Each row of a before or after table is a point. One or more steps were done to the points. Then noise was added and the rows were shuffled. The steps act on columns, c1 being the first. What was done? A step turns or swaps two columns, mirrors them in a line or flattens them onto one, adds a multiple of one to another, or multiplies or shifts one. Angles are multiples of 10 degrees, from the lower column toward the higher: turns from -170 to 170, lines from 10 to 170 but not 90. Use the fewest steps. Two steps may share a column if one is a turn and the other turns, adds or multiplies; they go together, in the order done. Otherwise the lowest column goes first.
(in the rows, 128 means zero)

Before (11 x 2)
[[123  72]
 [123 119]
 [109 179]
 [118 190]
 [113 115]
 [141 118]
 [110  99]
 [141  76]
 [132 130]
 [ 98 175]
 [110  89]]
After (11 x 2)
[[182 147]
 [ 68 132]
 [ 76 115]
 [172 159]
 [ 98 145]
 [121 128]
 [116 141]
 [190 138]
 [135 122]
 [ 92 147]
 [121 111]]
Steps: turn c1 and c2 by -90 degrees

Before (12 x 4)
[[181  62 118 129]
 [135 124  84 151]
 [157  98  97  87]
 [173  93 132 102]
 [148 157 157 170]
 [155  91 121 104]
 [158 178 189 162]
 [109 137 121 118]
 [166 136  97 111]
 [108 167 119 145]
 [191 121 170 107]
 [166 114  76 101]]
After (12 x 4)
[[108 130  89 111]
 [137 101  74 129]
 [202 147 105 162]
 [117 144 135 146]
 [ 88 121  88 102]
 [113 132 147 118]
 [103 116 109  88]
 [185 124  93 107]
 [142 113  99 103]
 [ 95 127  97 151]
 [169 139 101 171]
 [126 114 110 103]]
Steps: add 0.5 times c4 to c1; turn c1 and c3 by -70 degrees; multiply c2 by 0.4

Before (13 x 9)
[[153  91 169  83 169 145 116 137 161]
 [115 137 102 155 169 155 157 133  98]
 [176 149 106 106  93  67 100 110 117]
 [128 144 193 109 176 105 174 192 173]
 [119 114 182 148  90 131 136 135  97]
 [145 114 144 106 164 159 113 119 186]
 [128 110 110 130 142 141 171 184 127]
 [150 100 162  69 134 150 127 190 135]
 [ 87 159 113  69 111 137 173 161 152]
 [ 97 138 108 113 177 120 161 141 116]
 [143 121 169  98 104 152 112 197 163]
 [140 160 125  93 111 161 140 111 107]
 [ 92 182 146 146 116 112 111 135 123]]
After (13 x 9)
[[148 102 150  70 131 146 137 215 132]
 [152  94 136  84 172 143 127 158 159]
 [126 144 128 107 175 103 192 213 175]
 [114 140 123 159 170 156 146 155  99]
 [141 120 137 102 104 151 129 212 165]
 [144 114  89 106 165 159 123 141 188]
 [176 149 128 102  97  64  94 130 119]
 [138 157 142  92 111 160 136 134 107]
 [119 114 204 149  90 131 156 154  98]
 [131 112  96 127 144 140 162 203 129]
 [ 97 137 109 116 178 118 152 164 114]
 [ 88 160  75  66 110 135 166 180 151]
 [ 93 180 158 147 118 112 118 159 123]]
Steps: turn c3 and c7 by 20 degrees; add -1 times c9 to c3; shift c8 by 20

Before (12 x 14)
[[104 149  97 169  63 102 111 101 147 168 174 121 127 192]
 [147 138 117  95 152 160 127 131  97 154 162 112 118 192]
 [132 146 126 119 138 104 145 103 159 138 161 104 190 116]
 [167 123  99 158 133 109 126 134 126 111 164 168 179 157]
 [148  75 173  96 119 120 116 168  96 107 120  97 189 167]
 [169 146 114 102 143 141 164 111 142 167  83  78 163 125]
 [111  88 146 120 112 106  89 123 124 167 154 134 125 184]
 [136 121 163 117  87 141 131 151 157 145 139 123 103 173]
 [110 134 100  91 137 128 127 111 128 130 146 114 109 189]
 [115 107 101 119 127 179 128  83 107 162 143 111 165 155]
 [107 116 115 104 148 183 154 125  90 180 145 161 173 180]
 [170 145 103 123 105 149  76 166 119 155 100 152 166 140]]
After (12 x 14)
[[106 122 147 115  89 142 138 143 204 143  99 133 102  87]
 [136 149 103 120 136 103 153 112 206 135 103 143 186 138]
 [161 143 145 102 147 142 176 117 167 168 169 166 164 103]
 [143 122  84 157 133 108  89 136 122 110 121 128 176  80]
 [156 144 125 121 105 152 103 157 101 155 166  77 165  92]
 [ 78 136  95  91 137 130 142 116 128 126 131 130 109  95]
 [ 76 115 108 103 150 185  95 125  31 177 125 153 172 104]
 [118  77 169  94 121 121 156 153  48 109 105 117 188  85]
 [101 106 100 117 125 181 144  96  76 162 137 129 168 117]
 [ 68 150  74 171  65 102 134 108 173 167 113 110 124  92]
 [ 77  89 128 120 112 108 119 124 118 167  99  88 127  97]
 [101 140  99  93 157 161 144 126  50 151 109 126 120  66]]
Steps: mirror c1 and c14 in the line at 160 degrees; mirror c3 and c11 in the line at 160 degrees; turn c7 and c12 by 90 degrees; multiply c8 by 0.7; multiply c9 by 2.5

Before (11 x 24)
[[ 94 126 130 155 138 132 133 139 151 164 101 146 175 122 126 104  81  80
  100 173 101 123 191  99]
 [123 158 156 123 120 116 132 103 192 124 174 165 123  79 185 156 100 133
  116 138 124 177  99 136]
 [142 131 143  92 156 120 132 182 141 163 130 164 161  84 129 168 158 134
   90 128 118 149 188 118]
 [134 160 113 153 174 149 110 163 188 115 117 118 142 122 122 105 135 110
  175 161 127 115 101 154]
 [ 76 111 132  93 106  93  66  92 119 186 101 135  96 145 165 134 117 121
  117 179 147 154 118 142]
 [155 176 118 109 109 126 136 106 168 104  98 110 177 120 100 108 116 117
  119 174 105 100 181  91]
 [160 102 153 167 136  94 140 107 195 151 149 151 169  56 133 131 162 153
  131 182 152 180 182 113]
 [118 127 100 153 112  80  74 152 108 128 116 168 100  93 153 182 171  68
  172 149 159 121  99 156]
 [133 128 106 112 151 146 149 157 103 108 124 152 159 116 106 123 130 154
  153 171 113 142 103 136]
 [100 161 143 142 161 139  62 124 104 103 127 187  91 101 118 117 105 130
  110 168 105 138 165 105]
 [156 167 115  96 107  63 110 134 136 186 130 115 150 104  97 110 105 151
  139 129 173 168 122 120]]
After (11 x 24)
[[114 126  40 155 109  78 109 169  73 123 120 139  87  92 153  86 174  64
  154 150  83 120 109 154]
 [138 178 102 110 108 160 167  99 135 105  90 125 110 122  91 147 117 113
  104 169 133  97 185  95]
 [ 86 113 139  94 110  79 114 103  65 185  98 152 114 144 165 125 114 128
  146 179 142 152 123 143]
 [130 166  81 155 175 151 192 151 109 115 116  94 149 120 127 146 137 111
  136 165  84 114 101 156]
 [156 127 171  90 152 154 144 196 136 158 128 119  91  80 137  95 159 139
  118 128 165 146 189 118]
 [180 166  88  92 107 117 139 131 111 185 130 114  73 109  92 168 109 154
  177 130 123 164 122 117]
 [148 155 218 121 120 119 193 135 132 127 177 174 106  75 182 104  99 134
  122 137 141 183  98 135]
 [ 90 133 132 158 136 172 148 148 130 162 103 128 119 123 129 160  76  82
  102 173 158 123 185  94]
 [184 100 206 166 137 150 196 124 144 149 147 154  79  53 131 145 160 156
  152 185 126 182 180 112]
 [108 155 174 146 162 103 102 164  60 102 130 176 158 103 113 130 108 128
  101 173 143 140 166 100]
 [136 127  58 110 153 161 100 162 144 107 123 127 129 120 108 133 132 150
  113 171 105 142 100 134]]
Steps: add 0.5 times c22 to c1; multiply c3 by 3; turn c6 and c13 by -60 degrees; turn c13 and c16 by 160 degrees; swap c7 and c9; turn c8 and c12 by -40 degrees; turn c19 and c21 by -90 degrees
